Rows are points. The window is the flat piece filled in between its corners: a triangle in 3 columns, a solid with four corners in 4, and so on. A path goes straight from each point to the next, and from the last back to the first. After which points does the path pass through the window?
In the rows, 128 means zero.

Window (4 x 4)
[[ 73  90 174 159]
 [ 31 161  86  96]
 [177 155 134 159]
 [159 139 143 115]]
Path:
(1): [155 115 126 136]
(2): [132 108 109 144]
(3): [139 163 156 167]
(4): [155 166 202 128]
(5): [171 139  87 173]
(6): [ 84  95 119 127]
(7): [ 84 190 127 141]
(8): [159 222 152 103]
(9): [120 107  93 137]
(10): [105  90  91 154]
(11): [149 155 168 152]
(12): [140 132 175 130]
Through the window after points: 4, 10

Window (8 x 8)
[[125  51  79 175 146 123  72  58]
 [116 127  67  95 126 103 119 133]
 [132 138 114 101  76 113 162 123]
 [121  94 169 139 124 184 105 218]
 [ 65 132 102  69 113  41 154  92]
 [146 143 141 134 144 131 179 167]
 [ 64 179 117 176 148 158 126  83]
 [147 197 170 174 111 127 144 199]]
Path:
(1): [132 105 141  84 172 154 108  93]
(2): [ 89 132  83 131 104 101 141 141]
(3): [ 69  98  82 104 101  47 151 142]
(4): [106 152 112  86 126  98 138  96]
(5): [119 163 136  87 140  95 145  88]
(6): [ 95 126  70 187 100 124 124 147]
(7): [109 147  95 142 112 113 149 139]
(8): [137 151 132 112 125  98 122 116]
(9): [ 96 139 168 126 212  92  90  82]
(10): [107 131  99 157 115 137 134 129]
(11): [ 63 111 151 179  44  54 169 164]
(12): [156 165  84  70 171 169  97 109]
(13): [151 163 141 104 133 135 121 140]
(14): [109 119 105 205 119 131 129 148]
(15): [ 99  92  71 118  94 126 172 143]
(16): [114 178 115 138 175 113  61  88]
Through the window after points: 3, 15

Window (9 x 9)
[[195  66 120 157  60 108  96 121 158]
 [161 131 120 153 166 151 126 168 125]
 [132 173 131 141 129  79  85  45  61]
 [113 182 154 118 177 114 112  58 126]
 [129 165 146 179  63  80 156  85 181]
 [ 55 155 113 129 177 172 170 128 136]
 [166 139 109  95 138 124 172 120 134]
 [114  78  99 123 138 109 129 209 166]
 [126 113 167 135 181 121 185 121 114]]
Path:
(1): [144 113 103 161 168  91 127  87 124]
(2): [142 131 136 117  98 109 138 150 149]
(3): [120 162 144 115 126 117 103  96 119]
(4): [130 112 111 175 136  67 163  96 128]
(5): [ 92  76  82 188 137  80 131 116 159]
(6): [159 138 159 102 125 144 129 164 131]
(7): [148 146 182 132  95 116 119 128 120]
(8): [185  51  64 170  90 103 110 106 183]
(9): [142 178  91 157 249  92 154 146 153]
(10): [111 114 145 125 118 138 137 114 124]
(11): [104 136 143 131 134 157 137 142 142]
(12): [166 125  97 128 147 114 152 123 131]
Through the window after points: 7, 9, 11

Window (11 x 11)
[[113  45  82 113 140 182 104 149 104 129 124]
 [135 138 144 110 163 150 179 111 135 117 101]
 [174 142  91 133 153 102 125 108 152  88  60]
 [124 103  87 119 188 104 160 124 135 130 110]
 [127 127 108  58 161 121 104  83 112 120 182]
 [ 93 170 166 160 144  86 154  99 103 146  85]
 [158  98 122  83 146 118 138 140 109 142 150]
 [130 197 169  58 117 155 144 167 206  96 200]
 [140 129  84 115 133 117 131  77 121 160 131]
 [166 125  61 119 188 160 123 150 117 120  98]
 [116  98 117 141  94 162 128 133  94 102 202]]
Path:
(1): [140 151 143 159 225  97 139 113 140 133 153]
(2): [112  95  74  81 101 133 155 128 120 122  80]
(3): [130 125  84  53 150 117 157 100 130 104 143]
(4): [135 148 147 140 145 134  88 106 124 153 155]
(5): [161 133 165 158 136 151 160  94 180 203 155]
(6): [116 138 115  90 146 127 138 133 119 111 138]
(7): [104 125   7  77 176 128 112 162  97 106 125]
(8): [205 112 183 143 151 155 149 110 143 146 114]
(9): [151 135 138  99 153 143 111 123 145 123 166]
(10): [ 98 157  67  50 134 118 169 119 124 109 135]
(11): [125 144  95  87 124 107 165 137 124 118 116]
(12): [122 100 131 132 164 159  96 111 118 132 137]
(13): [156 103 111 141 167 153 109 141 138 128 122]
(14): [139 130  77 107 154 139 142 126 108 119 126]
(15): [130 117  91  60 146 138 156 117 129 116 135]
(16): [152 120 132 144 177 103  90 120 108 142 157]
Through the window after points: 1, 3, 7, 9, 11, 13, 15

Window (12 x 12)
[[177 145 136 152 167 164  95 139 154 186 114 150]
 [170 126 159 181 114 201 108 193 167  72  83 151]
 [116  75 117 144  96 130 147 174 125 105  85  89]
 [135 191 161 140 139  86 147 125 181 154 175 118]
 [199 137 159 106 173 171 101 104 152 122 149 184]
 [111 124  91 140  66 152 137 185 116 144 164 102]
 [ 92 139 131 157 133 202 141 174 132  68  92  61]
 [203 155 153 153 109 210 126 110 146 109  65 150]
 [ 78 110 121 161  99 239 155 179 162  55  25 150]
 [128 187 103 173 149  66 110 111 125 136 183 126]
 [ 61 106 115 159  70 148  92 144 155 109 127  63]
 [149 183 124  92 119  97  91 164 133 138 124 131]]
Path:
(1): [145 107 224 151 126 171 114 207 108 138 115 191]
(2): [ 89 113 153 113 100 110 125 143  74 107 117 134]
(3): [153 163  99 156 121 139 115 158 167 135 135 107]
(4): [179 127 100 158 143 184 145 141 163 120 133 137]
(5): [129 152 184 110 122 144  94 141 120 111  89 151]
(6): [146 171 187 125 134 152  86 156 108 149 126 128]
(7): [162 112  60 162 154 162 141 123 197 122 116 144]
(8): [161 158 107 135 147 152 109 114 157 131 127 124]
Through the window after points: 2, 6, 8

Window (14 x 14)
[[125 159 114 119  96  88 128 111 142 119 126 112 124  86]
 [145 102  74 116 146 166 132 133  81 127 114 149 137 126]
 [121 160 129 119 104 135 109 183 123  88 130 130 163 109]
 [123 115  78 176 108 126 156 172  92 149 212 104 191 115]
 [149 163  70 142 115 122 143 156 147 122  93 135 146  93]
 [128 154 125 169  95 126 122 108 156 129 145 122 134 114]
 [104 118  91 113 182 147 137 122 137 163 157 105 115 121]
 [180 121  80 130 149 131 128 144 130 105 124 121 106 127]
 [155 122 134 119 102 113 145 166 157 121 140 144 144 109]
 [149 168 124  93 116 136 127  91 149 109 166 145 147 141]
 [123 140 127 146 139 103 156 135 127 114 142 132 142 153]
 [ 95 129  75 100 106 150 139 118 124 112 124 129  93 162]
 [135 117 134  79  89 116 104 143 165 134 135  79 194 133]
 [139 249 173  83 114 201 152  95  94 142 137 112 114 122]]
Path:
(1): [134 131  98 138 114 142 104 140 116 145 157 125 141 149]
(2): [128 168 112 111 131 137 211 135 122 106 151  95 148  75]
(3): [116 115  99 147 111 149 194 143 125  92 126  86 134 125]
(4): [157 161 111  91 135 126  86 142 119 142 141 156 146 124]
(5): [151 191 116 107 114 125 124 135 113 150 162 125 105 147]
(6): [126 126 126 134 124 167 146 131 139  88 112 117 168  89]
(7): [120 126  79  90 146 177 163  92 200  79 144 126 135 123]
(8): [135 166 132 159 100  78 104 157  76 181 130 112 128 103]
Through the window after points: 1, 5, 7
